Every row gives one point. Any point is a mix of the corners, with weights that add up to 1. It lies inside the corners' shape when no weight is negative. Is each point inside? If not, which corners have a negative weight?

Corners:
(1): [-14  18 -55]
(2): [  2 -10  95]
(3): [ 22   7 -47]
(4): [-19 -33 -48]
Points:
[-17 -28 -42] -> inside
[-14 -17 -35] -> inside
[ -9 -20  -8] -> inside
[ -8  11 -69] -> outside (2)
[-15 -24 -43] -> inside
[-2 -7 49] -> inside
[-19 -25 -80] -> outside (2)

Corners:
(1): [ 27  -8 -15  -6  29  35   9   9 -14  -5  -3]
(2): [  7  24 -18 -13 -11 -24   4 -28  -3  -6   1]
(3): [ -3   8 -10   1 -36 -10  21   8 -18  11  -3]
(4): [ 14   5 -19   7  37  11  34   9   6 -20  12]
(5): [  9   3 -22  17  25  10   2  12 -20   3  13]
(6): [ 25  17   5  -2  -5 -15  18  21  -8  21  15]
(7): [-41 -37 -16 -20 -44 -33 -47 -95  71  17  13]
(8): [-33 -23  18 -15 -16 -17 -49 -40  51  -6 -25]
(9): [ 16 -13 -24   4   9  10   6  24   0   5 -20]
(10): [-28 -21   7   1 -26 -25 -50 -87  53  18 -33]
(11): [ 43  24   2  15 -47 -26  13  11   1 -18 -11]
(12): [ 32 -11 -17   3  18  -3  42  35 -52   1  11]
Points:
[  7  -1 -19  -2 -21 -19   9 -13   6   7  -1] -> outside (1, 5, 8)
[  4   0  -8  -1 -12  -8  -3 -11  10   2  -4] -> outside (12)
[  4  -5  -6   1  -4 -10   1 -15   6   7  -4] -> inside
[ -5 -15 -18 -11  -6  -8  -2 -36  22  10   7] -> outside (5, 8, 11)
[  2  -3  -7  -4  -2  -6  -3 -18   9   1   2] -> outside (9)

Corners:
(1): [  4  36  30  37  37  -8   2 -20  60   7 -26 -21   1  26  17  18  -2 -10
  47  16]
(2): [-43 -75  32 -20 -21 -10 -38  -6 -41 -30 -10 -11  23   4 -34 -91  -8 -16
  15 -34]
(3): [-46 -54 -55  13  17  -5  19  54  -1  -1  -8   2 -20 -15  43  -4  -5  -1
  15  27]
(4): [  2  20 -35 -37 -21  12  16 -10  -6  -3 -34  37  39 -24   5   1 -64  68
  29  12]
(5): [  7   5   8  -9 -15   8 -12  12   5 -19 -26 -24  22  30 -24  -1   0 -27
  -7  20]
(6): [-20  -2 -76  24   7   6  19   3  -3  14  11   5 -26 -39  25   4 -14  -2
 -29  22]
(7): [-27  -3  24  16  69  11  -8 -10 -21 -20   5   4  -6 -11  36 -35 -10 -18
  -6  -7]
(8): [ 24  30  22  10 -15  14  45 -15  33 -19 -38 -12  -7  -5  -8  24  -5  -4
   2  23]
(9): [ -9 -63  18 -10   7   1  -1  -2 -30 -46   4  29  17 -34  15  -8  15  21
 -39   6]
(10): [-17 -43   7  18  68 -14  22  -4  18 -20   3 -12  -6  10  10  -8  20 -10
 -37  36]
(11): [ 31  25  -6  45  15  11  13 -13  25  29  22  15 -18  -5 -95  10   8  43
  -2  26]
(12): [ 46   2  28  -2  -5  41  58 -26  42   0 -49   0  88  28  12  28 -13  55
  42  -3]
(13): [-18   9  23 -44  -5 -10 -13 -12 -19  18 -30  24  16  16 -13 -13   6 -18
  37  10]
(14): [  5 -41  33  16  11   7  11 -29 -17 -39 -43  60  81  24  17   1  -4 -14
  40   7]
(15): [-23 -68 -35  21 -11 -33   9  92  17  75  52 -17 -21  -4 -49 -23 -19  -9
  -5 -12]
(16): [-35 -27  14 -10  -9  -8   3  -3 -17 -23  76  -7 -23   0 -42 -65  -4 -13
  -4   3]
(17): [-51  15 -21  10  -4 -24  12   3  -7  21 -25 -29  -7  16  12  16  15  18
  31 -58]
(18): [-58  33  14   3 -19   0 -18 -15 -33 -35 -53 -19  22 -10  29  21  -1 -11
  17  18]
(19): [ -4 -24 -48   0  -2  -3   5  30  13  49  -6 -17 -26  25  15  17 -40  -6
  23  28]
(20): [-20 -21  10 -89  34   9 -17 -23 -31 -21 -10 -36  -7 -15 -10   2 -49 -21
  30  39]
(21): [ 44   6   7  20   3 -30  -9   2 -16 -20  -3 -24 -17 -27 -58 -32   8  41
   7  50]
Points:
[ -9 -17  -2  -8  -1  -3   5   4 -11 -10 -13  -4   9  -5  -3 -13 -10   6
  11  13] -> outside (1, 11)
[ -6 -16  -2  -5   8   0   7   2   0  -2 -10  -3   8   2  -6  -8 -11   3
  13   9] -> outside (18)
[ 18 -24  -3  -7  -3  15  18   6  -3  -6 -19  19  32 -15 -19  -5 -16  25
   9  15] -> outside (1, 10, 16, 17, 18, 19)
[ -4 -12   4 -11   0   3  10 -21 -11 -17 -20   9  20  -3  -6  -1  -9  12
   9  17] -> outside (1, 3, 5, 7, 15)
[ -9 -13  -2  -4  -2  -3   7   0  -2  -3 -11   4  12  -1 -10  -7 -10  10
  12   9] -> outside (7)
[-12 -14   4   5  13   1   7  -1  -1  -9  -9  -2   5  -2  -3 -10  -5   2
   5  10] -> inside
[-10 -13 -13  31   8  -9   3  13   5   6   3  -8 -16   2 -11  -4   3  -4
  -3  15] -> outside (4, 12, 13, 20)

Corners:
(1): [ 48  14  36  -4  33  18  14  17 -19  24   1  26  46  10   4 -47 -17 -67
 -15  11]
(2): [-30 -11  23  19 -27 -43  -3  10  22  15   0 -11 -27  -3 -15 -16 -49 -14
 -43 -20]
(3): [ 22  36  16 -18 -13  -3 -28 -21 -15  10  37 -13  22  -9 -32  18  -2  40
   1 -24]
(4): [ -3  24 -14  22  56   5  15   5  49  -1   8  16 -26  -1 -38  -5  14  -3
 -33 -29]
(5): [  2  -8  -2  33  39  12   4  -7  14  24  -8  51 -10 -23 -20 -15  33 -13
  32 -28]
(6): [-40 -13   4   5  20  30 -81  24  23 -14 -32   9 -52 -28   6 -36 -11  33
   8 -29]
(7): [ 49  47  -2   0   4   2 -12 -33   0  23 -17  -3  17 -30  17 -12  -3 -62
   1 -18]
(8): [ 14   5  64 -68  -2  16  20  -2 -31  10  -5 -31  22  23  22 -52  -3 -17
 -47 -51]
(9): [-59  36  35 -20  69 -31  -7 -13  43 -49  24   8 -19 -12 -41   8   6 -32
  -8  -3]
(10): [ 44  13  45   0  -3  -5 -46 -22 -22  15 -22  21 -21 -27  24  -6  -3  13
 -10 -16]
(11): [-22 -10 -57  59  16 -34 -25 -11  61  -7 -61 -13  25 -38 -17   5  20  36
 -32   0]
(12): [ 20  -5   1  13  39   0   8  -9  35  26 -33  14 -11  36  24  22  44   7
  -1 -21]
(13): [ -3   6 -44 -33 -22  -8 -26 -11  -2 -51 -69   9  41  -3 -16  24  41   7
 -48  26]
(14): [ 37 -23   2 -36 -19  -5  -9 -12 -37  -4   7 -53 -18 -28 -11   6  37  32
 -17 -18]
(15): [-38  52  20 -24   3 -23 -20  49  36  56   9  10 -11 -23  -8  45  26  44
  -6 -10]
(16): [ 18   7  21 -95 -27  62 -15  34  32 -10  56  25  25 -37  32  22  30  33
  29 -16]
(17): [ 53 -14 -31 -17 -28 -20 -13   0   2  21 -34   7  17 -43 -10  -6 -10  24
  32  36]
(18): [ 18 -23 -37  -8   6  53  -3 -52  18  -6  70   4   1 -10  10 -41  15  39
  19  -9]
(19): [ -7  20   2  32 -17  47 -31  -9  24   2  -3   3 -21 -35  -7 -14  -9  36
   1  12]
(20): [ 28 -20 -57  -2  14  21  12 -23   2  -4   4  11  -5 -39  -2   1 -48  34
 -21  24]
(21): [ 13  -5 -18   0 -15 -25  38  10 -37   5  16   1 -15  -6  -6 -18  20   5
  39 -26]
Points:
[  8  16  13 -13  -2  -1 -17   5   8   6 -13  -2   1 -14  -1  -5   5   2
  -7 -11] -> outside (5, 18, 20)
[  6   9  -5   0  11  -1 -12  -8  21   5  16  -3  -5 -19   1  -4  -4   4
  -9 -17] -> outside (5, 8, 13, 17, 19)
[  6   2   0 -15  -2   0 -14  -4   2  -2  -8   1   0 -28  -1 -10   2   4
  -4  -2] -> outside (3, 4, 12)
[  4   4  -7   0  10  -2  -3  -4  13  -3 -11   3   1 -13 -10  -6   1  -4
  -8  -9] -> outside (10, 15, 18)
[ 43   6 -21   7 -13  -4  -5 -10   1   8 -23  -1  16 -24  -1   1  -4  -3
 -10   6] -> outside (5, 6, 8, 9, 15, 18)
[ 18   5  23 -41  -9  33 -18 -10  -8  -7  12  15  16 -19  10 -27 -13  -6
  -4  -7] -> outside (4, 11, 12, 14, 15, 21)
[ -1  17  10  -4   6  -8 -13   5  11   3  -6   3   1 -21 -14  -6   6  -1
  -5  -8] -> outside (12, 18, 20)
